Rows are points. The last column is the point's height on a tilted bowl or saddle (a function of degree 2), plus a little noise. Along how many of its main directions does it bend up, bend down or stay straight?

Points:
0.24	0.13	-0.44	-0.20
-0.64	0.14	-0.25	-0.20
0.12	0.07	0.07	-0.12
-0.05	0.81	0.51	-0.61
0.44	-0.07	0.17	-0.32
0.71	-0.47	-0.44	-0.67
-0.11	-0.14	0.54	-0.29
0.52	-0.01	0.18	-0.37
-0.21	0.31	0.05	-0.11
-0.43	-0.52	0.38	-0.40
-0.38	-0.24	0.19	-0.17
-0.33	0.06	-0.12	-0.07
-0.05	0.34	-0.11	-0.12
-0.67	-0.12	0.86	-0.66
0.09	0.48	0.80	-0.63
-0.03	-0.21	-0.13	-0.10
Directions: 0 up, 3 down, 0 straight

Points, 45 rows:
0.81	0.01	-0.64	-0.07	0.00	0.18	-0.22
-0.03	-0.11	0.42	-0.13	0.25	-0.23	-0.05
0.50	-0.43	-0.15	0.68	-0.03	-0.33	-0.01
-0.49	-0.21	0.28	0.87	-0.11	0.27	-0.42
0.46	-0.41	0.60	0.69	-0.61	0.52	-0.28
-0.35	-0.18	0.09	-0.37	0.34	0.03	-0.35
0.13	0.03	-0.27	0.13	-0.35	0.96	-0.68
-0.33	-0.28	0.26	0.31	-0.60	0.10	-0.32
0.02	-0.73	-0.10	0.01	0.47	0.19	-0.20
0.43	0.12	-0.10	-0.33	-0.27	-0.92	-0.19
-0.24	0.14	-0.07	0.48	-0.14	-0.38	-0.15
-0.32	-0.67	-0.04	0.09	-0.41	0.35	-0.70
0.12	-0.14	-0.22	0.20	0.59	-0.19	0.04
0.36	0.07	0.16	0.21	-0.40	0.00	0.18
-0.43	-0.26	-0.11	0.61	0.01	-0.23	-0.12
-0.07	0.34	-0.09	-0.07	-0.20	0.15	-0.02
0.44	0.48	0.53	0.36	-0.80	-0.14	0.45
-0.50	-0.28	0.17	-0.71	0.11	-0.05	-0.72
0.18	-0.55	0.16	-0.32	0.32	0.38	-0.34
-1.11	0.05	0.23	0.45	-0.78	-0.33	-1.35
-0.30	0.46	0.25	-0.04	0.34	-0.29	-0.32
0.29	-0.65	-0.50	-0.34	-0.23	0.11	-0.39
0.03	0.19	-0.28	-0.27	-0.11	-0.02	0.01
0.69	0.05	0.41	0.55	-0.48	0.13	0.11
-0.34	-0.01	-0.10	-0.45	-0.29	-0.18	-0.33
0.38	-0.11	-0.12	-0.47	-0.79	-0.20	0.28
-0.32	-0.07	0.20	-0.48	0.05	0.32	-0.43
-0.23	0.26	0.88	-0.28	-0.04	0.14	-0.10
0.25	-0.21	0.77	0.48	0.28	-0.01	0.17
0.05	-0.28	-0.14	-0.77	0.09	0.55	-0.51
-0.55	-0.02	-0.36	0.70	-0.36	-0.27	-0.40
0.45	-0.65	-0.25	-0.28	-0.29	-0.08	-0.22
0.57	0.10	0.53	0.02	-0.31	-0.42	0.19
0.07	-0.01	0.69	-0.52	-0.10	-0.08	0.00
-0.07	0.09	-0.07	-0.56	0.62	0.30	-0.20
-0.31	0.51	-0.39	0.27	-0.44	-0.56	-0.35
-0.05	-0.04	0.14	0.25	-0.63	0.88	-0.65
0.52	0.06	-0.32	0.10	-0.55	-0.76	0.05
-0.28	0.66	-0.31	0.01	-0.22	-0.27	-0.25
-0.31	-0.25	0.21	-0.07	0.65	0.35	-0.25
0.00	-0.11	0.44	-0.15	-0.01	-0.14	-0.02
0.09	0.05	0.12	-1.10	0.18	-0.18	-0.25
-0.37	-0.68	0.28	-0.24	0.02	-0.26	-0.36
0.00	-0.04	0.02	-0.10	0.49	0.41	-0.17
-0.17	-0.20	0.13	-0.06	0.10	-0.08	-0.11
Directions: 1 up, 3 down, 2 straight
